Each wall is flat, endless, passes through zero and stands at right angles to its row. A trip goes straight from one point to another. Which walls does it cross, in order?

Walls:
(1): [-28  -7]
(2): [-39  15]
(3): [ 32 -50]
(4): [ 51 -12]
(5): [-9 20]
Trips:
[-8  5] to [-56   2] => none
[49 41] to [ 19 -60] => 3, 5
[  5 -57] to [24 18] => 1, 5, 3
[-21 -21] to [38  0] => 2, 4, 1
[ 0 26] to [ 42 -22] => 4, 2, 3, 5
[ 28 -36] to [16 25] => 5, 3
[ 48 -20] to [22 24] => 5, 3
[ 18 -24] to [ 36 -45] => none

Walls:
(1): [ 9  4 20 33 -9  4 -7 -7 -2  8  1]
(2): [-11   7  15 -31 -23   2 -13  10  23  14  12]
(3): [ 0 11 -1  0 25 19  9 13 -9 14 11]
(4): [ -2  13 -20  14  11  14 -10  -6  23  23  15]
(5): [-11  11  47  12 -12  23  14  28 -14  46 -24]
Trips:
[-18 -60   0 -31 -22  28  15  14 -19 -26 -22] to [-19  37  14 -25 -12   2   0 -13   2 -19  10] => 5
[  7   1 -29 -12   6  11 -16  14 -31  14  22] to [-18  -3  -7  10  27   0  25   9   7  25  10] => 5
[ -4 -17 -12  43   5 -10 -17 -14   2  -4  11] to [ 13 -16 -34  20   8 -16 -20  -5   6 -10 -14] => 1
[ -1 -20  -5 -26  13 -17   5  14   6  23  -4] to [  1  20   8  21   0 -23   3 -22  17  -7  20] => 5, 4, 3, 1, 2
[-16  10  34  10  18  -9  -6 -18   8 -18 -23] to [ -8  -7   1  11  16   3 -37 -26  -7   1  10] => 5, 4
[-19 -16   7  17  -7   3   6  24   0  32 -21] to [  1  -6  14  15   4 -23   2  26  12  -7 -25] => 4, 3, 2

Walls:
(1): [-17  12  24  32 -18   4  12  12   5  -1  20  -5 -19   4  28  30 -11 -15
   8  -6 -16  -5 -11  11  14 -13   1  15  -5  -3  -6  17]
(2): [  1   2 -11  10 -10  33  -6 -24  13 -17  -7 -21 -27  31  -1  14 -23   2
 -15   9  -4 -19   8 -15 -11   3 -11  -9  -5 -37   1 -38]
(3): [ 16  17  19  -9   5 -10   5   0  -5  -1 -21 -16 -38 -14  14  -6  15 -15
  -4 -13  -7   9  35 -16 -11 -21   4  15  17   4  18  17]
(4): [  5   3 -19 -12  25  -7  17   8 -23 -13 -11   6  12  14   3   4   9  -5
 -26  13  21  11  -5  10  -2  -5  17  11  -2 -60  -5 -23]
(5): [ 35  -1 -18 -17   0   7   2  23 -22  -5  14   2   1  -5  27 -12   8  -8
   2 -10  -1 -11  -3  32  20 -10  20  -7   0 -16  23  28]
Trips:
[ -4  10   9   2 -16 -10  26  -6   6 -10 -10  17 -21  12  -1  -9  -5  -1
   4  10 -25   4  -4  12  27  -2 -10  24  -9 -21  11  15] to [-17  -2   1 -20   2  -6  21  22   2   5   1   1   3  16  20   3   2  15
  -9  29  -2  -9 -33   3 -18  -9   2   0   1   0  15  16] => 2, 3
[-13  -2 -27   7 -31  -4   6   4 -23   3  38  -2  14 -21  21 -16  11  11
   8 -23  25 -25  -3   2  -9  -9  -6  -1 -11 -25  -5   3] to [ -5   3 -14 -12 -23  -5 -21 -14  -4  30  -5 -27  -3  -2   2   9  23  -6
  15 -13 -10  25   0   7  -3  13 -17   5  12  -5 -22 -27] => 2, 1, 5, 4, 3
[ -7   6 -21   6  -5   0  18  15  28   6   3 -17 -16  12  15 -26 -10  14
   6  -2  17 -23 -11  -3   6   0 -10  -4  -5  -8 -31 -25] to [ 22  -3  24 -16   5  15   6 -15  -8  -9  -5 -17  26 -31  11  10  13  -3
 -15   4 -11 -22  10  26  22   1  -5  -2 -11  14 -19   2] => 5, 4, 2, 3
[-21  13 -11   9 -15  12   5  21   0  14   0  13   0  -7  12 -11 -11  20
   6  -2 -15  -4  -7  -1 -19  -6  15  -5 -19  -5  12   7] to [ 33  -2   6 -19   4   0   2  18 -21 -23 -22 -21   9 -21  28  -7  15 -31
 -30   3  -8   4 -13  10   8   2 -10   8  18   5 -10  18] => 3, 4, 1
[-27  -4  14  10   7   4  -7  -7  11  21   7   2   6   6 -24  17  18  -1
  -9   2   5   9   0 -12 -20   6  -5   0 -15   5 -48  11] to [-16 -17  -2  10   1  -2  -1   0 -39  33  23  -3   0  17  -3  19  16   2
  -4   2  -4 -15 -25   6  23 -10 -13  17   6 -11  37  -6] => 4, 5
[  3  -4  13  -5  -1   1  15  -6   6  19 -20 -17  12   1 -17  16  -2  27
 -14  14  26 -20 -14   5   8  16  -1 -10 -12  11  10   2] to [ -4  -5   7 -11   1  36   1  12  -9 -42 -22   6 -23 -12   4 -20   2   9
  20  -8 -18   3  -1   6 -18  -4   9 -14 -11  25  -5   5] => 3, 5, 2
[ 13  -3 -11   1  14  -8 -10 -13  -7 -16  11  -2 -10  11  13  -4  12  17
  20   2   2  13   2  21   2  14 -25  -4  19  -6  13  -8] to [  5  25   3 -14  44  -7   1 -11   9  -1   3 -24   4 -36 -10   2 -38  29
  -3  15  -7   9  17 -30  -9 -28  -4  22   1   2 -13 -13] => 3, 5
[ -1 -33   2   6  20  10   7  11 -11 -15  25  31  12   3 -30   2  -2  35
  13  10 -18  26   4   7   0  -9  -3  -3   2  14 -17   0] to [ -8   3 -12   2   0  -3 -10   4   3  30  -3   2  21 -11  11   6   2 -10
 -20  -5  13 -11 -22 -24   0  11  13 -17 -15  20 -25   3] => none

Walls:
(1): [-12  -4  -1  19  -6  -9  14  -1  -4 -10 -14   7  -4 -15  16  20  -8  -3
   9  28 -17 -12 -18  -1  -5   2 -17 -16 -11  21   9 -25  -8   6 -19   2
 -20   6  34  -1  35  11  -3 -27  20   3  -5   9]
(2): [  3  -5  -9   5   0  15 -42 -12  11 -24   7 -10 -10  14  26  -6 -22  10
   5 -11  -6 -17  -7   0   6  -2  22   2  16  13  13 -17 -15 -21  12  11
   9 -14 -18  -8 -15   1   8   2  13   6 -10  40]
(3): [-19   6   1  33  13  -2  17  12  26 -15  -3 -14  -5  21  19   0  -7  -6
  25  -6 -14  -8  -3   9  -8 -14  11  -6 -26  13  31  32  37 -16  -7   5
  14 -31  26  -8  19  26   7   3   0   1  12 -11]
(4): [  6 -32  -5  -7  11  -4  -2 -14 -47 -32 -19  14   9 -10   4 -16  16  -7
 -13  -4   9 -17   5   5   7 -11 -21 -15 -12 -12   3  16  10  10   5   1
 -19   3  -6  23   8  -2 -15   0  19   0 -10   5]
(5): [ 45   3 -14 -16  17 -17  10  14 -24 -15 -25   4   5  18  22  12  -4  30
   8   8   6  14  22  11  -5  -2  -8  -5 -12  -8  -4  -5 -11   6  -7   6
 -11 -10   8   3  -2  -3   5 -23   0   9   8 -14]
(6): [ -7 -11 -22  -6  -7   2  -4   7  13 -26  -9 -10   9 -20  19 -13   7  -8
  19  -5  -5 -12  -4 -36 -20 -14 -25  38 -15 -13  -3  14  -6 -15 -12   2
  17 -15 -12   9  33  -9 -10   6  17   5  36 -11]
Trips:
[-34   1   0  40  26  31 -15  -4  -2  -4 -20 -21  21 -13  -4 -10  -7   4
   2 -47 -15 -30 -26   3 -10 -13 -30   3  -5   4 -17  21  12  23   3 -12
   5   4  -6  21  10 -10  -5  19 -11  11 -14  19] to [ -2 -31 -13  -6 -17 -11  29  -8 -29 -10 -16  -6  -3 -29 -12  23  14 -11
   9  28  14   6  11   7  -2 -23 -20  38  -8 -22  37  -3  -9  -3   7 -24
  12  23   6  32  -9 -29   0 -12 -17   7  16   9] => 1, 2, 3, 5
[ 15   2  47   8  -1  32  -4 -30   0 -22 -14  10   2  33   7  -2   7 -14
  -1 -12  12 -14 -17   8  13  -1  18 -13 -18  -3  10   5   7  -4   3  11
  19 -16   4  12 -20   9  14  13  -7   0  -6 -18] to [  3  -1   6  30  19  11  -4  12  -7 -18 -27 -11  -7 -21   7   4 -14 -60
  -4  -4  10   6 -20   3  -4  20   7   2 -21  12 -32  -6 -10   7  10   4
  12  -4   8  40   5   2 -18 -11   8 -10   1   3] => 1, 6, 2
[-11  24  17 -13 -17 -31  31 -29 -12 -20  -1  15 -18 -10  11  -6  16 -17
 -15  -7 -38  -6 -15  30  16 -19  31  -4   0   6 -12  26  15 -29  42  15
   7  13  -4 -34 -24  -4 -15  11 -17 -10 -17 -12] to [-23  28  14 -24  20  -2   5 -11   4 -26   7   9  -9 -26  21 -24  10  30
  15   9  32  -8   7 -32 -11   6  -8  -9 -10  22 -16  14   3 -18 -11  -3
   8   2 -11   8  -7   2  -8 -26   3  -9  31 -34] => 6, 5
[  4  10  30  12  35   5 -17   5   7  17  15  13 -11  23  -2  11  20  21
  -4   9   8  26 -28  -3   7   6  11 -37 -10 -10 -34   1   1 -22 -22  10
  20   2  37   7   3  21  -6 -11 -15  -5  -9  -2] to [ -4  -1  25   0   5   0 -27   6 -13  11  -4  21 -26  -4  -5  -9 -21 -16
   7  13   8   0 -17  -4 -12  13  -3  33 -18  10   5 -22 -24   8   7 -19
  -2  -6 -16  -2   9  23   2 -18 -11 -22   9   4] => 5, 3, 2, 6
